Every row gives one point. A path goes straight from each point to the next, and from the last back to the first. The post is the endless flat space through its rows: a point in 2 columns, a line in 3, a plane in 4, and so on, so that a path can go around it. Count how often the path circles the post. Going back the other way cancels.
In the rows, zero is written as 128.

Post, one row:
[[141 143]]
Path (8 x 2):
[[135 213]
 [106 173]
 [ 88 119]
 [135  76]
 [153 120]
 [115 100]
 [113 150]
 [109 190]]
Times around: 0

Post, 7 rows:
[[157 102  56 153 155 115 111 189]
 [132 138 184 168  92 141  77 116]
 [105 152 159 178 123 120 242 134]
 [119 143 154 118 128 162 188 148]
 [136 166 179 111  60 103 120  81]
 [168  60 102 147 216 101 107 186]
 [128 133 163 144  84 148 117  51]]
Path (16 x 8):
[[154 131 143 131  85  86 167 134]
 [135  57 150 116 141 106 117 112]
 [117  94 142  93  86 128  87 112]
 [135  97 139 165 115 234 122 130]
 [143 182 201  82  76 223 181 102]
 [151 167 153 126 116 153 142  71]
 [110 167 102 135 119 131 143 158]
 [120 177 130 107 149 110 155 112]
 [140 176 143 143 108 132 130  73]
 [131 144 166  39 150  96 112 102]
 [100 136 125 120  73 130 118 173]
 [127 103 140 119  98 132 171 120]
 [ 82 106 114 123 124 106 158 132]
 [ 97 141  99 191 136 164 117  96]
 [148 123 184 179 137 105 113  93]
 [156 152 161 142 100 155 151 139]]
Times around: 0

Post, 17 rows:
[[144 134 147 146 124 134 162  95 115 104 163 114 119 111 149 118 129 141]
 [118 144 137 168 111 116 133 113 108 139  68 147 100 142 116 124 164 125]
 [126 124 153 129 111 123 157 130 137  87 151 249 129 152 170 137 166 137]
 [125 119 135 130 149  83 149 112 194 116 146 134 104  93 156 130 144 114]
 [105 137 184  76 138 123 142 125 117 102 131 125 125 127 114 119 171 118]
 [126 128 144  95 126 140 175 126 180 124 126  94  97 113 142 135 135 133]
 [120 146 133 116 143 105 134 136 133 108 164 122 108  85 152 163 167 133]
 [122 133 120 123 141 124 137 128 118 140 149 151 126  97 153  98 166 152]
 [143 159 138 159 160 140 131 150 112 152 154 133 229 147 163 162 143  95]
 [140 133 170 117  65 112 118  88 107 150 130 107 127 145 137 129 145 129]
 [102 133 133  73 143  91 143 150 153 115  98 113 144 146 151 144  59 150]
 [139 130 134 123  98 127 164 105 114 139 138 123 168  95 165 148  99 100]
 [129 136 129  90  98 142 117 111 150  90 144 152 148 130 153 122  96 129]
 [119 133 130 141 128 153 128 139 100 106  77 142  83 129 237  78 151  87]
 [120 153 117 133 123 109 144 183 126 145 166 143 127 139 118 101 106 132]
 [135 135 172 152 151 159 168 147 156 162 151 181 139 126 143 184  33 128]
 [108 137 134  68 153 125 149  84 107 121 126 102 118 156 125 148 161 102]]
Path, 19 rows:
[[ 97 121 177 124 127  92 163 122 141 152 129 112 115 149 163 168 109 108]
 [102 155 155 125 140 124 147 102 140 118 154 120 118 120 167 110 117 103]
 [129 160 110 126 143 101 146 122 128 103 106 149 114 132 199 129 116 114]
 [143 135 129 135 141 118 112 112 104 123 135 139 125 117 147 134 136 127]
 [121 133 132 102 108 138 114 151 112 126 156 149 158 129 127 142 150 143]
 [121 131 156 150 144 149 146 115 109 129 158 133 140 142 174 142  81 131]
 [114 133 148 131 144 159 116  88 154 108 145 108 135 158 126 134 137 115]
 [118 124 159 136 132 127 149 110 105 124 121 115 142 124 147 140 146 161]
 [102 127 161 117 109 153 130 122 179  89 154 146 114 126 151 138 139 142]
 [114 112 130 149 147 109 125 144 148 132 126 139 124 113 136 108 141 101]
 [157 113 135 114  97 118 135 118 126  98 156 128 147  96 114 140 131 174]
 [106 119 137 115 107 128 118 138 154 127 144 144 125 122 138 142 110 129]
 [ 89 135 111 106 150 124 172 131 139 158 145 185 147 144 119 164 124 116]
 [104 137 134 112 120  72 151  70  95 108 108 148 131 125 143 103 134 110]
 [139 155 163  86 124 135 132 129 126 114 179 148 108 133 129 145 120 123]
 [120 131 121 106 147 142 173 130  71  89 109 139 125 116 146 146 130 117]
 [142 132 138 120 114 143 128 111 115 116 143 104 130  94 121 133 138 122]
 [150 125 151 138 161 129 129 166 103 131 116 145 136 139 171 157 121 132]
 [113 119 137 132 155 159 149 140 125 151 117 113 131 123 148 143 135 101]]
Times around: 2

Post:
[[121 109 154 157 100  92 104 135 123  95 209  90 132  89  99 122 148 108]
 [121 103 115  89 157 117  85 128 135  63 127  75 140 120 104 107 120 132]
 [119 114 132 158 119 146  75 163 115 205 122 104 133 180 113 140  80 182]
 [101 167 125 144 113  74 132 163 101  87 174  94 119 112  93  83 147 161]
 [134 122 110 200 159 165 127 114 124 161 137 157 139 203 118 126  80 145]
 [134  98 105 130 121 117 105 126 105 111 143 120  81  80 116  96 130 113]
 [141 109 172 118 126 100 121  75 136 205 104 143 128 142 139 143  70 114]
 [184 105 118 135 132 173 164 149 173 167 104 126  84 173 118 192  89 104]
 [139 123 161 154  97 177 108  98 180 204  80 198 114 179 106 142 110 116]
 [169 139 154 154 134 157  83 128 179 232  89 178 167 146 160 134  78 118]
 [129 101 122 123 128 103 109 109 186 167 167 135  84 134 117  74 121 112]
 [167 156 134  97 126 128  89 123 101 128 196 119 139 105  77  87 153 143]
 [137 105 114 156 135 162 110 112 122 177 112 120 140 190 170 138 143 184]
 [111 124 143 105 158 137  91 124 138 201 120 124 121 134 128 142 120  73]
 [133 129  74 118  84  94  98 129 117 124 164 108 153 116  91 120 134 115]
 [120  96 159 108  94 173 162 115 164 214 144 167 157 129 123 127  84  97]
 [107 143 110 140 136 121 132 112 119 106 169  18 136  84  81 101 129 129]]
Path (22 x 18):
[[115 101 156 151 106 107 156 167 133  85 206  62  89  96 100 130  96 190]
 [164 108 149 102  81 176  47 139 145 178 110 205 115 145 115 101  95 152]
 [171 104  79 114  91 151  90 157 138 131 134 112 158 111 112 104 100 142]
 [ 87  79 158 144 106  92 143  93 105 150 125  77  84 123 139 178 107  72]
 [120  93  96 110  72 148 128  74 134 131 167 163 179 142 105  72 104 141]
 [170  94 145 133  91 140  60 140 172 134  81 196 169 174 150  88 115 168]
 [135  87 141 150 120 119 135 141 102 180  91 145  69 147 153 133 120 161]
 [ 92 118 143  77 128 125 136 140 161 162 108  60  71 138  62 132 119 161]
 [ 85 172 152  80 102 112 106 132 139 197 208 103 116  96  71  50 151 144]
 [ 98 178 132 109 108 145 171 169 160 186 171  52  65 137  81 126  80 102]
 [146 153 159 183 119 118 133 161 137 156 165  68 139 135  97 164  33  90]
 [194 145 169 127 128 114  66  84 162 117  89 155  94 174 143 174 178 125]
 [ 80 114 119 158 152 160  90 123 101  56 115  54  99 128  57 117  96  60]
 [154 147 135 129 119 156 158  87 112 142 149 114 138 148 147 126 161 108]
 [117  86 123 219 123 116 154 150 162 158 158 150 153 154 169 107 126 106]
 [165  63 134 141 133 114 106  72 151 186 132 218  53 142 116  55 111 192]
 [117 124 153 198  91  89  88 181 166 134 222  61 122  58  94 144  97 124]
 [ 74 152 126  96 115 128 130 158 153 201 223  74 177 161 122 124  77 140]
 [119 112 138 167 132 113  65  52 170 117 120 116 135 199 167 108 184 116]
 [135 106 159 176  87 171 117 159 144 158 160 105 111 154  46 138 126 134]
 [ 92 160 150 169 122 141 116 151 180 208 122 134 176 103  89 100 141  93]
 [127  63 105 101  79 102 152 161 104 164 159 174 155 135 106 136  88 162]]
Times around: 3
